Each wall is flat, endless, passes through zero and stands at right angles to its row. A trip goes straight from one point to another. List the walls that it crosses, first one first.

Walls:
(1): 0.146 0.142
(2): -0.164 -0.057
(3): 0.183 0.092
(4): 0.198 0.015
(5): -0.044 0.145
Trips:
0.054 -0.382 to -0.119 -0.082 => 4
-0.121 -0.002 to 0.107 -0.091 => 5, 4, 2, 3, 1
-0.004 -0.306 to -0.139 -0.015 => 5
0.111 0.084 to 0.197 0.230 => none
-0.091 0.148 to -0.149 0.030 => 1
0.216 0.200 to 0.196 -0.142 => 5

Walls:
(1): -0.327 0.109 0.314 0.104 -0.059 -0.094
(2): 0.065 -0.314 0.075 -0.197 -0.119 -0.256
(3): 0.017 -0.356 0.238 0.122 -0.174 -0.237
(4): 0.023 -0.075 -0.155 0.181 -0.222 0.088
(5): -0.025 -0.133 -0.106 0.229 0.061 -0.326
(6): -0.012 0.057 -0.034 -0.028 -0.160 0.125
(7): -0.019 0.157 0.185 -0.174 -0.054 0.093
(8): 0.005 0.019 -0.219 0.137 0.019 -0.083
(9): 0.099 0.272 0.284 0.075 0.029 0.108
(10): 0.054 -0.009 0.003 0.407 0.204 -0.257
(11): 0.091 0.023 -0.116 -0.055 0.064 0.072
(12): 0.034 0.065 0.020 0.114 0.131 -0.299
Trips:
-0.292 0.203 0.130 -0.085 -0.139 0.191 to 0.004 0.096 0.084 -0.007 -0.151 0.101 => 4
-0.076 -0.026 -0.031 -0.107 0.009 0.311 to -0.058 -0.063 -0.237 -0.247 0.162 0.153 => 9, 4, 8, 7
0.031 -0.215 -0.066 0.211 -0.075 -0.048 to -0.116 -0.313 -0.101 -0.057 0.009 0.142 => 12, 10, 11, 6, 8, 5

Walls:
(1): -0.069 0.236 0.136 -0.012 -0.152 0.000 0.022 -0.390 0.017 -0.282 -0.058
(2): -0.106 -0.120 0.030 -0.046 -0.181 -0.020 -0.068 0.061 0.299 0.111 -0.048
(3): 0.058 0.126 -0.202 0.078 0.034 -0.233 -0.006 0.272 -0.040 0.083 0.057
(4): 0.170 0.093 -0.176 0.169 0.030 -0.054 -0.181 0.054 -0.042 -0.077 -0.203
(5): -0.168 -0.013 0.286 0.192 0.056 -0.162 -0.168 0.052 0.009 -0.179 0.055
(6): -0.040 -0.099 -0.117 -0.208 -0.232 0.206 0.104 0.193 0.039 -0.126 0.135
(7): 0.002 -0.267 0.046 0.005 -0.301 -0.311 0.181 -0.016 -0.221 0.255 -0.246
(8): -0.105 0.065 -0.209 0.126 -0.021 -0.029 0.075 0.192 -0.023 -0.087 0.020
(9): -0.008 0.031 0.129 -0.098 0.087 0.118 -0.215 0.219 0.175 -0.024 -0.165
(10): 0.003 0.098 0.065 -0.024 0.038 0.152 -0.099 -0.066 -0.027 -0.229 -0.017
Trips:
0.143 -0.103 -0.051 -0.111 -0.174 -0.150 0.169 -0.173 0.109 -0.151 0.117 to -0.079 -0.158 0.221 0.099 -0.002 0.080 -0.007 0.047 -0.043 -0.007 0.099 => 5, 10, 1, 9
-0.075 -0.061 -0.139 -0.100 -0.084 0.122 -0.059 0.556 0.065 0.001 -0.362 to 0.053 -0.111 0.054 0.139 -0.052 0.022 0.136 0.062 0.123 0.067 -0.071 => 4, 3
-0.041 0.051 -0.016 0.223 -0.045 -0.089 0.010 0.008 0.239 -0.005 0.214 to 0.086 -0.191 0.078 0.021 0.084 0.004 -0.044 0.163 0.160 0.173 0.006 => 1, 9, 8, 7

Walls:
(1): -0.039 -0.232 -0.143 -0.049 -0.113 -0.124 0.034 -0.044 -0.024 0.064
 0.009 -0.081 -0.155 -0.102 0.093 -0.018 -0.006 -0.030
(2): -0.116 0.091 -0.208 0.115 -0.060 -0.017 -0.084 -0.036 0.172 -0.119 0.040
 0.017 0.277 0.358 0.167 -0.027 0.027 0.047
(3): 0.183 -0.239 0.143 0.012 -0.181 -0.175 0.243 0.004 -0.133 -0.046 -0.207
 -0.201 -0.007 0.162 -0.170 0.138 -0.159 0.236
(4): 0.383 0.119 -0.055 0.091 0.056 -0.147 -0.023 -0.022 -0.158 0.146 -0.133
 0.120 -0.183 0.049 -0.026 -0.247 0.061 -0.091
(5): -0.027 -0.102 0.123 0.177 -0.158 -0.065 0.009 0.041 -0.159 0.136 -0.003
 0.281 0.110 0.168 -0.130 -0.189 0.191 0.035
(6): -0.040 0.055 0.009 0.123 -0.169 0.110 -0.075 -0.062 0.122 0.193 0.201
 0.010 -0.146 0.036 -0.096 -0.212 0.169 -0.259
(7): 0.092 0.262 -0.191 0.267 -0.047 -0.113 0.152 0.192 0.123 0.256 -0.090
 0.315 0.174 0.036 -0.147 0.065 0.146 -0.359
(8): 0.075 0.230 -0.013 0.059 0.082 0.261 -0.135 -0.210 -0.035 -0.157 -0.115
 -0.231 0.007 -0.172 -0.160 0.002 0.105 0.178
(9): -0.047 0.120 0.123 -0.110 -0.107 -0.038 0.017 -0.054 0.062 -0.153 -0.110
 0.326 -0.051 -0.002 0.105 0.033 0.055 -0.029
(10): -0.183 0.072 0.284 0.058 -0.225 0.008 0.000 -0.059 0.153 -0.030 -0.159
 -0.035 -0.123 -0.064 -0.018 -0.042 -0.005 0.124
(11): 0.164 0.164 -0.108 -0.089 -0.043 -0.153 0.009 0.007 -0.122 -0.230 -0.006
 0.035 -0.049 0.022 0.025 -0.274 -0.060 0.037
(12): -0.022 0.005 0.187 0.055 -0.034 0.128 0.190 -0.211 -0.192 -0.099 0.036
 0.047 0.015 -0.049 -0.118 -0.172 0.066 -0.034
Trips:
0.099 0.105 -0.066 -0.172 0.136 0.031 0.072 -0.180 -0.375 -0.106 0.252
 -0.024 0.273 0.017 -0.198 -0.026 0.138 -0.007 to -0.438 0.032 -0.175 -0.212 -0.043 0.267 -0.169 -0.144 0.223 0.237 0.123
 -0.095 -0.065 -0.159 -0.182 0.241 -0.103 -0.131 => 4, 5, 6, 11, 1, 12, 10
0.411 -0.122 0.059 -0.207 0.134 0.013 0.112 0.053 -0.149 -0.025 0.143
 -0.003 -0.227 0.024 0.130 -0.107 0.190 -0.133 to 0.092 -0.213 0.000 0.213 -0.105 0.195 -0.064 -0.028 -0.039 0.170 0.024
 0.077 0.105 -0.209 -0.074 0.196 0.185 -0.123 => 5, 3, 7, 11, 8, 4
-0.187 -0.273 -0.175 0.092 -0.149 0.001 0.134 0.046 0.033 -0.056 -0.016
 -0.078 0.251 0.284 -0.216 0.032 0.160 -0.139 to -0.218 0.029 -0.050 -0.053 0.005 -0.100 -0.003 0.042 0.198 0.002 0.059
 -0.236 0.123 -0.280 0.018 0.062 0.218 0.145 => 12, 10, 8, 5, 3, 7, 6

Walls:
(1): 0.056 -0.030 -0.005 -0.113 0.104 0.019 -0.154 0.049 -0.346 -0.172 0.035
 -0.020 -0.308 0.279 -0.059 -0.074 -0.010 0.048 0.035 -0.091 -0.070
 -0.244 -0.018 0.038 0.013 0.026 0.104 0.117 0.025 0.026 0.215 0.189
(2): -0.372 0.063 0.101 0.120 0.215 0.085 0.016 -0.031 0.160 -0.047 -0.090
 -0.035 0.170 -0.131 -0.174 -0.046 0.202 0.054 -0.177 0.011 0.218 0.091
 -0.054 -0.199 0.089 0.111 0.110 0.113 -0.198 0.163 0.108 -0.032
(3): -0.162 0.086 0.125 -0.177 -0.030 0.028 0.086 0.131 0.244 0.027 0.002
 0.136 -0.054 -0.141 0.082 -0.309 0.030 0.151 0.195 -0.096 -0.109 -0.041
 -0.162 -0.073 -0.052 0.008 -0.156 -0.239 -0.191 -0.047 -0.101 -0.048
(4): 0.147 0.260 0.203 -0.082 0.054 -0.105 -0.114 -0.044 0.276 -0.138 0.172
 0.268 0.147 0.148 -0.135 0.032 -0.123 -0.215 -0.052 0.144 0.203 0.045
 -0.163 0.039 0.076 0.331 0.038 -0.021 0.176 -0.025 -0.264 -0.013
(5): 0.299 -0.002 -0.352 0.118 -0.209 -0.034 0.106 0.145 0.062 -0.051 0.038
 -0.048 -0.152 0.331 -0.236 -0.006 -0.094 0.090 0.308 0.040 -0.027
 -0.142 -0.002 0.219 0.014 0.304 -0.045 -0.248 0.015 0.278 -0.023 0.347
(6): -0.297 0.148 0.303 0.188 -0.157 0.278 0.024 0.052 0.161 0.122 0.391
 0.184 0.067 -0.040 -0.045 -0.009 -0.115 0.175 0.004 -0.129 -0.082
 -0.080 0.167 0.029 0.141 -0.137 0.045 0.254 -0.056 -0.096 -0.360 -0.196
Trips:
0.165 0.153 -0.069 0.077 0.086 -0.117 -0.152 -0.008 0.225 0.010 0.028
 0.134 0.014 -0.226 -0.268 0.012 -0.038 0.001 -0.131 0.090 -0.062 -0.025
 0.026 0.076 -0.075 -0.122 0.125 -0.028 0.113 -0.137 -0.434 0.303 to -0.074 -0.074 -0.021 0.179 0.104 0.135 -0.077 -0.073 -0.123 -0.053
 -0.209 -0.148 -0.222 0.091 0.165 -0.085 -0.027 0.013 -0.066 0.117 0.228
 0.110 0.119 -0.406 -0.101 0.106 0.221 0.069 -0.033 0.218 0.155 0.055 => 2, 6, 1, 5, 4
0.069 0.040 -0.197 0.099 0.173 -0.142 0.113 0.248 0.041 -0.053 -0.105
 0.362 0.120 -0.253 -0.189 0.259 -0.064 0.054 -0.220 0.103 -0.034 -0.051
 -0.324 0.115 0.125 0.297 0.074 0.067 -0.115 -0.001 -0.138 0.099 to 0.230 -0.073 0.009 -0.086 -0.286 0.078 -0.378 0.001 -0.123 0.210 -0.127
 -0.163 0.087 0.002 0.040 -0.112 0.263 -0.136 0.073 0.092 0.128 0.064
 0.097 0.129 -0.231 -0.041 0.164 -0.004 -0.073 -0.100 0.251 -0.067 => 2, 4, 1, 5
0.254 0.035 0.015 0.094 0.101 0.025 -0.166 0.068 0.092 0.106 -0.028
 0.152 -0.058 0.027 0.045 -0.100 0.183 0.052 0.009 -0.030 0.062 0.008
 0.155 -0.230 -0.074 -0.032 0.294 0.037 -0.102 0.094 0.176 -0.154 to 0.017 0.019 -0.005 0.039 0.065 0.032 -0.157 -0.342 0.094 0.063 -0.057
 0.207 -0.193 0.016 0.085 -0.025 0.204 -0.048 -0.029 0.390 0.208 -0.048
 0.005 0.083 -0.274 0.022 0.235 -0.099 0.027 0.189 0.108 -0.173 => 4, 1
-0.077 0.135 0.210 -0.305 0.056 0.058 -0.012 0.140 -0.149 0.070 0.079
 0.196 -0.316 -0.063 -0.256 0.204 -0.038 0.067 -0.002 -0.096 0.136
 -0.107 -0.074 -0.094 0.033 0.055 -0.085 0.160 -0.182 -0.030 -0.282
 -0.023 to -0.367 -0.066 -0.235 -0.168 0.160 -0.063 0.012 -0.121 -0.022 0.059
 -0.035 0.215 -0.149 0.167 0.392 0.221 0.053 -0.098 -0.045 -0.050 -0.048
 0.209 -0.173 0.103 -0.136 -0.041 -0.315 -0.068 0.106 0.037 -0.043
 -0.100 => 2, 6, 1, 4
0.121 -0.051 0.095 0.261 -0.209 -0.070 -0.015 -0.088 -0.212 0.095 0.045
 0.189 0.028 -0.074 0.244 0.174 -0.154 0.255 -0.206 0.364 -0.004 0.122
 -0.100 0.244 -0.116 -0.098 -0.038 -0.080 -0.248 -0.032 0.010 0.055 to 0.123 -0.067 0.097 -0.087 0.076 -0.063 0.051 0.048 0.010 0.095 0.045
 -0.266 -0.001 -0.109 0.190 0.040 -0.014 -0.252 -0.211 -0.008 0.055
 -0.229 -0.052 -0.258 -0.018 0.055 -0.240 0.059 -0.038 0.158 0.074
 -0.118 => 6, 2
-0.163 0.002 -0.186 0.386 -0.272 -0.040 0.015 -0.100 -0.121 0.015 -0.226
 -0.037 -0.106 -0.205 -0.075 0.125 -0.089 -0.014 -0.142 0.039 0.137
 -0.002 -0.269 0.164 -0.122 0.012 0.144 0.003 -0.063 -0.294 -0.002
 -0.062 to -0.062 0.089 0.077 -0.007 0.128 0.259 0.320 0.152 0.193 0.013 -0.001
 0.278 0.063 -0.168 0.061 -0.011 0.013 -0.186 0.160 -0.022 0.263 -0.311
 0.038 0.055 0.047 -0.193 0.181 -0.151 0.021 0.041 0.047 0.036 => 6, 3, 4

Walls:
(1): -0.011 0.147 0.110 -0.114 -0.023 0.126 -0.138 0.135 -0.068 0.064 0.212
 0.075 0.296 0.183 -0.017 -0.139 0.266 0.152 0.176 0.126 0.083 0.180
 -0.201 -0.124 -0.035 0.182 -0.017 -0.056 -0.034 0.137 -0.085 0.045
 -0.106 0.100 0.150 -0.060 -0.222 -0.068 -0.089 -0.199 -0.213 0.127
 0.053 -0.020 -0.046 -0.049 -0.072 0.070
(2): 0.084 0.123 -0.217 -0.365 -0.327 0.045 -0.333 -0.073 -0.230 -0.180
 -0.185 0.219 0.116 -0.087 0.214 -0.057 -0.191 -0.073 -0.084 0.117 0.273
 0.208 0.014 0.035 -0.058 -0.062 -0.103 0.065 0.003 -0.080 -0.101 0.011
 0.174 0.020 0.099 -0.100 -0.256 0.222 -0.064 0.099 0.223 0.185 -0.010
 -0.138 -0.085 -0.089 -0.185 -0.093
(3): 0.093 -0.104 -0.039 -0.115 0.072 -0.187 -0.171 0.033 0.091 -0.049 -0.152
 0.025 -0.021 0.074 0.055 -0.058 0.054 0.161 -0.185 0.048 -0.011 0.310
 -0.040 0.020 0.105 -0.018 0.176 0.202 0.141 -0.035 0.175 -0.090 0.190
 0.244 0.089 -0.071 -0.132 -0.016 0.123 0.028 -0.150 -0.215 0.165 -0.175
 0.108 0.045 -0.044 -0.033
(4): 0.022 0.194 -0.091 -0.105 0.010 -0.083 0.034 -0.085 -0.175 0.186 -0.134
 -0.009 -0.145 0.057 -0.206 0.019 -0.141 0.248 0.097 0.062 0.040 -0.021
 0.196 -0.270 -0.046 -0.070 -0.014 -0.290 0.232 0.003 0.109 0.168 -0.174
 -0.039 0.161 -0.238 0.107 0.075 0.087 0.139 0.463 -0.017 -0.165 0.002
 0.151 -0.003 -0.166 0.021
(5): 0.114 -0.144 0.067 0.024 -0.104 0.020 -0.089 -0.344 -0.247 -0.110 -0.110
 0.061 0.133 0.325 -0.064 -0.027 0.137 0.212 -0.188 -0.089 -0.063 -0.242
 0.269 0.172 0.087 -0.039 -0.147 0.084 0.055 -0.256 -0.017 0.054 -0.081
 -0.014 0.119 0.526 0.072 -0.059 -0.090 0.162 -0.045 -0.063 -0.215 0.198
 0.288 -0.078 0.044 -0.122
(6): 0.247 -0.107 -0.163 -0.120 -0.083 0.081 0.144 0.033 0.023 0.182 -0.134
 -0.142 -0.041 -0.054 -0.165 -0.078 -0.067 0.116 -0.294 -0.065 -0.137
 0.125 -0.140 0.072 -0.141 0.117 -0.101 -0.363 -0.034 -0.033 0.013 0.044
 0.035 -0.369 -0.107 -0.097 0.190 -0.079 0.100 -0.006 0.008 -0.070
 -0.211 0.329 0.285 0.168 -0.177 0.261
(7): -0.007 0.011 -0.010 -0.070 0.012 0.144 -0.241 -0.137 -0.224 -0.012
 -0.155 0.056 -0.097 0.030 0.256 -0.035 0.057 -0.065 0.001 0.019 -0.160
 -0.283 -0.191 -0.040 0.114 -0.096 -0.094 0.112 0.090 -0.065 0.119
 -0.190 -0.077 0.268 -0.092 0.200 0.011 -0.379 -0.077 0.405 0.071 0.238
 -0.111 -0.003 0.108 0.051 0.016 -0.158
(8): 0.007 0.463 -0.134 -0.054 0.166 -0.120 0.082 0.054 0.027 -0.092 -0.047
 0.069 0.203 0.038 0.173 0.169 -0.016 0.010 0.020 -0.150 -0.055 0.045
 -0.182 -0.247 -0.212 0.059 0.067 0.048 -0.022 0.051 0.047 -0.193 0.219
 -0.181 -0.018 -0.091 -0.179 0.032 -0.045 -0.120 -0.103 0.161 0.186
 -0.245 0.086 -0.059 -0.093 0.076
(9): -0.009 0.175 0.198 0.193 -0.143 -0.002 -0.084 -0.289 0.107 0.125 0.185
 0.189 -0.077 0.205 0.133 -0.033 0.083 0.089 0.076 0.025 0.019 0.303
 0.113 -0.126 -0.118 -0.067 0.053 0.115 0.039 -0.034 0.151 0.455 -0.034
 -0.179 -0.214 0.076 0.070 -0.007 -0.021 0.083 0.051 0.008 -0.099 0.401
 -0.116 -0.046 -0.167 -0.232
(10): 0.088 0.003 -0.058 0.196 -0.201 0.173 0.048 -0.055 -0.003 -0.173 -0.216
 -0.022 0.155 -0.166 -0.092 -0.279 -0.114 -0.003 0.157 0.230 0.002
 -0.113 -0.501 0.056 0.163 0.133 -0.020 -0.185 0.204 0.154 -0.207 -0.172
 -0.071 0.082 0.056 -0.083 0.080 -0.041 0.147 0.062 -0.068 0.079 0.265
 -0.279 -0.190 -0.117 0.181 0.159
(11): 0.129 0.053 0.108 0.017 0.098 0.186 -0.057 -0.114 0.201 0.068 0.013
 -0.097 -0.370 0.121 -0.081 -0.027 -0.118 -0.124 -0.136 -0.183 -0.150
 0.168 0.092 0.008 0.267 0.173 -0.004 0.300 -0.002 -0.211 0.024 -0.210
 -0.060 0.117 0.091 0.030 -0.196 0.307 0.235 -0.204 -0.136 -0.141 0.070
 0.034 -0.224 0.031 -0.112 -0.338
(12): 0.076 0.045 -0.038 -0.064 0.340 -0.110 0.002 -0.043 -0.075 -0.035 0.352
 0.115 -0.228 -0.057 -0.052 0.143 -0.119 0.124 0.005 -0.177 0.323 -0.252
 -0.076 0.168 -0.011 -0.027 -0.054 -0.233 0.253 0.118 0.121 0.127 0.180
 0.077 0.054 0.240 0.181 -0.119 -0.127 0.070 0.223 -0.080 -0.080 -0.074
 -0.268 -0.114 -0.051 0.027
Trips:
0.009 -0.019 0.224 0.210 0.004 -0.201 -0.085 -0.027 0.002 0.202 -0.202
 -0.049 -0.017 0.291 -0.153 -0.087 0.076 -0.014 0.144 -0.030 0.064
 -0.203 0.150 0.131 0.070 0.101 -0.018 0.005 0.035 -0.021 0.165 0.055
 0.012 -0.291 0.048 0.152 0.040 0.074 -0.059 -0.061 0.190 0.075 -0.136
 -0.083 -0.255 -0.064 -0.041 0.069 to -0.081 -0.028 -0.028 -0.006 0.022 -0.170 -0.094 0.335 0.128 -0.031
 -0.091 0.104 0.037 0.089 0.081 0.170 -0.226 -0.010 -0.120 -0.091 -0.165
 -0.197 0.184 -0.161 0.041 -0.075 0.119 0.014 -0.139 0.153 0.073 0.171
 0.072 -0.160 0.095 -0.029 -0.129 -0.054 -0.162 -0.201 -0.157 0.037
 0.380 -0.040 -0.176 0.055 -0.093 0.022 => 8, 5, 4, 9, 3, 12, 1
0.074 -0.159 -0.019 0.170 0.112 -0.022 0.144 0.118 0.158 0.084 0.139
 -0.012 0.044 -0.197 -0.168 -0.051 -0.236 0.006 -0.162 0.068 0.035 0.056
 -0.127 -0.063 -0.175 -0.006 -0.213 -0.109 0.260 0.131 0.303 0.004
 -0.013 0.222 -0.209 0.017 0.133 -0.053 0.013 -0.056 -0.209 0.158 0.131
 -0.046 0.089 -0.174 0.135 -0.208 to -0.039 -0.125 -0.063 0.085 -0.322 0.323 0.001 0.007 -0.129 0.096 -0.347
 0.060 0.075 -0.210 -0.049 0.056 0.030 -0.047 0.278 -0.151 0.036 0.008
 -0.035 0.042 0.064 0.193 0.025 -0.034 0.226 0.203 0.009 -0.170 -0.094
 0.244 -0.077 -0.215 -0.008 0.308 -0.049 -0.106 -0.014 -0.263 0.133
 0.026 -0.023 -0.088 -0.064 0.058 => 11, 12, 1, 6, 4, 2
